Each row is a point. A path goes straight from each point to the next, and from the last back to the first. The post is the endless flat space through its rows: a point in 2 columns, a line in 3, a plane in 4, and so on, so that a path can go around it. How many times does the path go around the post? Going back the other way cancels.
(in the rows, 128 means zero)

Post (2 x 3):
[[164 103 178]
 [135 114  79]]
Path (7 x 3):
[[148 126 201]
 [ 90  94 126]
 [126  78 150]
 [106 117 156]
 [139 141 163]
 [209 134 176]
 [157 132 117]]
Times around: 0

Post (7 x 8):
[[115 124  71 106 169  97 210 168]
 [115 100 154  98 198 138 114 145]
 [122 106 107 156 112 164  65 145]
 [148  93 182  52  89 137  17 122]
 [126  91 174 110  99 128 156  72]
 [147 118 155 101  86 147 164 155]
 [110  97 118 167 225  71 111 194]]
Path (17 x 8):
[[138  80 150  62 107 111  95 162]
 [ 78  93 176 128 127 138  90 195]
 [114 127 189 121 151 108 153 139]
 [144 155 144 134 127 152 140  84]
 [173 119 157 143 134 147 115 173]
 [152  31 134  98 132 109  80  93]
 [124  68 153 116 109 116  99 116]
 [134  48 168 132 137 138  96 152]
 [198  91 148  78 126  88 154 141]
 [181 131 160 136 143 123 144 125]
 [117 140 140  99 126 144  93 131]
 [ 76 126 156 105 126 138 106 132]
 [111  88 132  96 119 132 112 114]
 [131  91 111  79 110 125 135 150]
 [157  89 106  77 196 178 137  99]
 [191 102 129 106  97 181 109 141]
 [166  62 105 100  86 154 114 141]]
Times around: 0

Post (11 x 12):
[[124 152 138 120 104 189  36  85 205 167  67 106]
 [131 153 103 167 157 148 213 104 149  80  73  55]
 [112 110  76  75 175  51 115 154 112 120 187 157]
 [124 160 181 149  80 111 162 145 144 128  82 131]
 [123 116 118  96 210 108 151 117 116 158 164  89]
 [ 95 124 137  41 192 135  91  91 171  93 139 137]
 [150 124 135 231 190  82  83  56  87  93 132 102]
 [141 133 105 105 128 124 170 124  49 142 125 145]
 [130 145 113 177 169 187 154 132 117 164 118 194]
 [135 156 168 132  80 136 196  47 134 142 200 119]
 [131 132 127 121 153 142 151 186 112 107 169 116]]
Path (15 x 12):
[[145 147 102 134 195 130 165  61  58 137 119  81]
 [130 152 112 130 185 107 168 133 186 130 144  99]
 [146 117 139 142 187 114 124 100 107 118  91 174]
 [135 109 106 112 158 170 159  90 112 142 122 111]
 [149 128 188 150 120 144 162  91 131  53 159 107]
 [157 137 119 144 155  66 184 135 122 103 150 123]
 [142 171 123  72 115 137  97 106  86 123 120 149]
 [ 85 173 151 143 196  78 126 109 195 128 138  91]
 [ 82 146 141 115 139 106 204  95 145 153 140 100]
 [110 111 158 127 137 114 129 121 133 149 117 106]
 [160 106 107 117 151 129 150  88 184 115 117  84]
 [162 117  60 129 176 136 125 119 150 145 141  98]
 [129 127 174 143 133 148  77  82 153 108 107 133]
 [ 76 119 164 150 158 144 155 104 145 120 122  85]
 [106 146 186 108 100 152  74 109  89  81 171 100]]
Times around: 0

Post (17 x 18):
[[115 139  74 142 162 103 140 147 102 155 116 115 126 132 110 160  91 157]
 [133 182 109 119 153 150 140  77 117 176 168 112  54 138  88 113  68 148]
 [148 137  74 148 110  63 182 180 115 139 134  58 123 109  50 137 176  89]
 [ 86 104 161  59 129 128 162 186 138 142 155 161  93 103  92 145 161 117]
 [121 140 143  87 130 108 141  82 125 121  47  77 112 168 137 100 163  85]
 [131 112 116 115 133 179 165 189 142 124 113 144 154  97 125  77  90  56]
 [101 124  97 112 125  64 161 109 138 139 187 156 150 102 142 138 184 143]
 [119 161 103  92 208  90 168 129 168 100 166 145 172 186 124 100 159 140]
 [126 142 191 144 144 165  96 139 171 211 194 107 109  94 121  92 144 123]
 [129 140 134 159 171  83 139 116 112 158 155  89 126  71  19 134 150 127]
 [125 139 142 141 110 135 109 149  54  99 113 134 119 104  92 119 114 154]
 [126 122 106 150 132 126  47 119 170 104 124  82  90 114 205 141 118  61]
 [137 118  97 130 146 140  64 121 180 167 180 126 150 210 125 101  84  93]
 [122  71 106  81 170 120  54 142  86 162 159  85 106 114 194 147 213  81]
 [ 77 157  99  90 123  40 149 114  77 113 113 136 107 117 176  75  61 134]
 [146 102 101  95  96 142 111 158 182 125 132  20 177  80 141 115 121  50]
 [101 137 206 162 161 145  61  86  80 134 183 129 138 150 199 134 109 102]]
Path (9 x 18):
[[ 91  97 120 114  95 181 104 166 161  86 118  84 111 121 130 128 148  90]
 [ 65 171 150 108 153 115 158 113 208 149 131 117 146 124 148  67 107  98]
 [134 164  99 110 156  94 100  83 128 127 116 127 118  91 114  93 144  96]
 [137 129 168 117 137 121  86  95 173 159 167 118 130 112 116 117 185 109]
 [139 136 125  82 188  85 106 118 135 127 133  46 126 190 158 136 100 114]
 [123  75  49  91 131 138 164 139 165 104 104 118 167 115 101 100  91 135]
 [ 86 104 145 140 142 120 141 150  88 121 173 145 112 168 104  92 171  85]
 [ 96 192  92 120 177 114 156 123 170 151 143 108  77 113 106 134 128 159]
 [ 94 111 103 131 159  90 138 127 165 135 171 109 143  79 118  99 157  79]]
Times around: 1

Post (17 x 18):
[[113 153 164 132 115 140 159 166 130 109 103 135 139 147 153 105  57 195]
 [ 81 111 120 125 112 116 139 133 129  88 134 134  56  95  64 186 128 119]
 [117 122 169 187 126 146 108 136 129 182 151 146 114  87 156 111  94 106]
 [123 184 133 189 115 122 249 124 132 117 158 127 159  66 136  63 157 198]
 [132  81 170 106 127 133 180 149 125 150  78  88 138 130 107 137 132 138]
 [118 120 138  86 161 142 141 135  92 163 123  81 128 106 143 159 101 172]
 [ 84 192 142 160  99 138 170  63 135  92  92 165  79 147 128 165 119 147]
 [132  91 130 102 121 168 135  99 151  93 114  88 108 131  86  92  78 127]
 [161 135  88 145  95  89 130 104 165  51 108 167 205 141  75 173 115 204]
 [130 116 131  77 102 139 159 120 139 167 160 118  52 125 174  89 159 111]
 [116 153 103 182 128  93 170 117 109  52 105 108 177 154 190 145 145 204]
 [126 139 163 138  61 109 115  80  91  46  94 124 135 114  96 181  92 150]
 [159 128 119  97 134 218 192 149 128 139 146 142 116 128 152 112 122 118]
 [133 139 184 141 151 125 211 111 156  93 170 139  93 118 123 150 149 170]
 [156 112 144 115 157 119 196 134  92 134 166 135 139 138 100  85 116  94]
 [186 180 145 164 165  73 101 123  89  49  74 175 158 109 112 135 147 157]
 [142 155 176 101 158 130 184 164 162 123  77 101 155  96 155 140  53 127]]
Path (23 x 18):
[[122 172 159 105 150 121 183  95  69 127 154  94 144 152 124 115 160 168]
 [117 120 131 139 166 137  90 130 112 143 109 137 131 122 193 135 113  87]
 [141 123 156 101 117 160 177 121 110  94  98 171 161  98  86 170  85 170]
 [167 150 145 150 159 122 181 145  86 130 119 138 122 101 151 130 102 123]
 [113 147 135 133 114  83 120  65  70 129 144  72 103 143 128 111 110 155]
 [121 166 131 115 150 142 145 112 104  74  68 119 122 180  59 158 138 129]
 [127 212 185 119 113 134 182 113 142  43 128 100 149 100 145 101  48 159]
 [149 135 192  95 106  91 135 148 144 141 135 115 173 155  92 182 100 152]
 [ 96 138 148 128 141 135 135 156 151 138  91 142 171 134 150 161 133 182]
 [126 129 105 118 159 164 144 125 153 136 134 172 127  69 164 171 125 136]
 [149 120 121 101 154 137 111 160 131 133 117 152 105  41 102 185 110 192]
 [125 192 132 151 118 158 171 142  93  98 119 148  88  98 143 182 108 147]
 [181 188 217  96 109 160 170  95 144 177 134  96 153  85 110  88 114 196]
 [144 192  87 140 106  97 156  57 137 104 136 119 214  92 159 128 168 136]
 [111  66 184 175 134 151 168 154 167 116 120 153 183  95  86 127  99 122]
 [121 130  86 204 169 136 125  78 125  95 135 150 146 111 125 138  83 158]
 [146 146 142 151 142 166 194 133 103  77 114 101  79  95 100  73 147 189]
 [152 215 155 160 108  48 105 145 115 109  85 141 117  50 141  85 138 155]
 [119 138 141 157  70 112 124  77 142  55  95 101 136 136 107 100 138 177]
 [ 82 168 160 166 173  63 164 179 141  69  41 145 166 156 143 146  56 147]
 [140 165 127 128 116  54 172  85 111  95  80 129 179 111 133 142 117 138]
 [176 106 141 137 110 145 147 140 117 116 175 172 146 142  86 110  87 148]
 [105 109 127 170 129  76  88 167 167 138 127 134  86 140  84 120  93 122]]
Times around: 4

Post (17 x 18):
[[137  69 118 144 148 135 115  90 173 113 125  89  84 171 112 128 125 137]
 [135  55 137 117 182  84 110 108 121 110 161 120 119  90 170  78 114 158]
 [150 160 132 194 126 119 113  73 138 181 145 169 128 136 139 109 119  93]
 [184 127  87 175 149 107 135 109  89 132 139  95 154 148 125  82 125 114]
 [125 111 118 153 139 120  39  99 146 171 160 129 124 107 122 133 140 119]
 [121 166 114 122 160 135 149 143 169 101 110 135 157 105  98 136 163  94]
 [113 126 158  84 138 130 111 148 144 153  88 111 106  60 110 162 137 100]
 [154 130 141 167 136 108 130 144 139 194 120 161 141 166 134 141 115  49]
 [108 133 123 104 102 174 160 141 131 120 121 100 148 157 127 114 168  81]
 [115  99 129 144 182 107 140 118 130 100 123  84  99 119 123 155 164  92]
 [119 132  77 123 114 144 140 127 119  97 121 136 125 126  90 148 148 116]
 [172 149 132 119 208 148  94 107 132 147 119 119 102 130 158 134 143 133]
 [124 124 165 122 116 122 107 164 154 101  81 121 131 182 158 124 113  87]
 [128 128 138  66 133 145 109 120 105  90 156 107 124 124  99 138  86 130]
 [ 92 124 101 114 125 105 115  90 147 150 130 136 153 121 137 158 121 116]
 [110 127 169  79 101 120 139 125  87 125 149  95 132 121  99 147 167 160]
 [ 84 111 157 136 143 128 109 117 120 161 109 126 145 157 122 104 110  96]]
Path (24 x 18):
[[145 110 104 191  88  48 119 116  60 156 136 101 151 104  22 112  94  83]
 [124 203 108  98 140 162  99  96 126 115  99  86 102 160 107 143 113 111]
 [137  78  83 152 163 108 144  75 190 169 101 145  69 123 188 179  86  79]
 [177  89 134 184 125  87 104 170 132 133 131  93 155 110 143 151 170  81]
 [134 121 153 114 182 123 121  97 142 129 139 119 144 139 126 107 112  99]
 [157 112 116  98 159 100 139 125 152 192 131 120 127 169 155 143 181 111]
 [117 167 110 133 130 157 115 102 177 191 123 102 158 108 120 134 125  63]
 [ 93  81 119 144 131 113 180  84 130 118  90 108 130 108 144  92 123 149]
 [114  87 183 145 137  97 102  58 115 144 184 124 135 153 149 134 113 123]
 [ 79  49  99 117 125 128 143  77 202 118  97 142  82 164  70 139 110 137]
 [ 80 103 119 128 163 127 120 139 159 166 103 154  99 168 145 116 172 126]
 [ 95  55 105 151 186  89  74 167 211  80 127  96 177  44 171  27  89 105]
 [ 59 115 104  72 155 196 103  83 153  91 108 108  75 149 158 147  98 102]
 [150 150 131  84 218 129  51 104  45 159 122  73 130 173 121 143 123 126]
 [180 137 116 160 135 114 102  95 178 111 157 199  95 158 139 177  69  62]
 [119 140 108 101 113 172 126 141 163 143  98  68 172  95 113 150 159 135]
 [108 143 125 132  94 188 127 144 156 138  97  95 128 121 126  88 141 104]
 [163 112 159 135 155 139 112 148 156 110 132 107 103 166 137  68 124  87]
 [151 151 118 146 157 111  61  80 121 128 121 137 123 129 158 114 107  73]
 [150  79  52 187 171 134 249  73 143 162 115 150 151 129  60 150 129  73]
 [147 128  97 178 228 108  99 108 203 173 142 163 132  71 130 148 110 104]
 [ 87 179  57 119 148 149 167 101 122 155 106  79 179 144 147 172 161  62]
 [110 163 152  91 130 171  42 111 198  85 144 139 123 141 166 180  94 138]
 [105 147 141  87 167 162  64 122 154  98 139 117 109 151 149 196 159  84]]
Times around: 1

Post (17 x 18):
[[148 131 116 124 148 105 141 186 123  98 110 138 164 111 125 123 141 140]
 [170 111 113 121 114 175 143 118 125 158 112  56  45 114 147 153 111 124]
 [163 197 119 145 134 110 109  94 107 149 160 175  89 153 136 145 130 123]
 [129 171 129  96 121 159 107 104 124 131 161 172 140 128 123 165 104 138]
 [152 136 136 140 112 143  87 133  92 135 157 157 166 139 123 148 173 135]
 [117 161  91 125 107 134  98 137 138 102  97 171 171 105 133 128 163 127]
 [161 143 159 154 112 136 127 119 153 131 172 128 117 139 182 129 125 160]
 [119  40 117 108 121 130 138 141 125  79 110  97  68 151 149 155 129 128]
 [126 137 111  96 135  89 133 136 121  97  94 153 197 105 139 115 160  94]
 [150 150 140 151  95 116 146 110 100 162 159 178 144 126 143 161 126 165]
 [146 126 126 121 137 110  94 145 122 138 110 161 195 110 139 101 102 145]
 [162  57 143 112 161 160 167 141 180 130  64  68  76 137 113 113 111  96]
 [108 108 147 100 146 125 125 132 159 139  72  71  67 117 134 130 141 136]
 [164 109 141 127 127 139 140  94 108 118 137 111  65 135 132 104 133 162]
 [125 150 146 139 146 157 112 139  97 102  87 137 175 113 125 134 130 120]
 [112 163 110 120 139 148 146 125  92 145 137 174 131 131 169 126 153 130]
 [103 152  98 122 116 120 116 133 112 127 119 130 201 143 114 139 134 141]]
Path (31 x 18):
[[ 94 119 115 145 144 127 141  95  86 151 109 131 115 137 168 109  83 139]
 [ 86 123 161 106 140 150 101 127 134  85 119 154 112 112 140 107 167 131]
 [200 125 128 136 115 133 136 162 179 131 120 153 119 102 160  78 170 124]
 [111 113 116 118  84 124 169 165 129 125 134 116 119 136 178 174 167 175]
 [100  78 133 144 117 125 151 169 105  93 109 184 159 127 158 159 172 166]
 [126 153 107 132 167 138 180 133 128 101 115 123 143 141 135 123 125 105]
 [116 184 111 130 179  94 119 137  92 174 130 150 159 119 114 117  82 126]
 [135 208 165 152 147 145 136  99 150 165 114 106 113 116 132  68  93 134]
 [183 114 179 135  79 185 113 148 173 139 116 107 135 121 122 173 112 112]
 [170 153 143 132 129  52 169 100 119 214 133 173 124 141 120 109 117 181]
 [143   7 139 147  89 105 167 162  86  80 185 163 146 174 176 174 132 196]
 [117 163  71  77 121 163  58 127 135  94  77 186 160 125 116 128 164  82]
 [131 186 105 128 141 167 132 178 158 101  80 130 106 118 151 157 176  52]
 [101 140  67  98 123 109 117 184 138  94 162 132 165 124 161 145 118 115]
 [114 141 177 133 125 145 128 124 106 105 172 138 143 107 171 164 121 174]
 [134 165 136 136 176 111 146 125  95 104  74 149 103 100 125 161 134 124]
 [133  90  79 124 136 137 156 178 112  55  81 118 135 128 158 105 184 130]
 [120 246 115  63 169  50 137 138 143 134  94 184 106 123 149 130 168 102]
 [169 131 142 155 119 128  86 117 109 121 152 151 165 186  81  84 155 107]
 [132 120  90 116 119  91  65 145 147  71 157 153 112 146 119 125 116 146]
 [ 86 122  79 121 119 149 104  69 143 111 111 180 105 137 122 124 159 106]
 [172 148  76 115 126 186 174 146 141 200 104  89 189 108 120 174 121  93]
 [137 140 143  76 134 138 129 134 202 167  72  89 211 111 136 129 118 113]
 [156 131 166 160 135 159 109 147 126 141 126  99 121 136 150 112  97 183]
 [172 145 144 143 138 151  89 145 100  98 134 175 182 142 113 152 125  63]
 [156 121 104 138  97  93 121 109 110 142 162  72  84 141 112 154 114 166]
 [ 78 143  84  75 163 170 150 127  83 115  99 128 127 112 126 159 140 112]
 [134  30 150 124 127 157 149 145 125 125 103 164 130 128 158 154 129 149]
 [168 115 122 142 158 185 163 175  85 101 122  97 132 141 130 107 141 139]
 [123 108  95  86 108 112 160 110 103 162 133 129  73 136 135 130 107 162]
 [143 118 134 172  66 111 170 103 152 165 146 157 111 124 165 143  98 175]]
Times around: 2
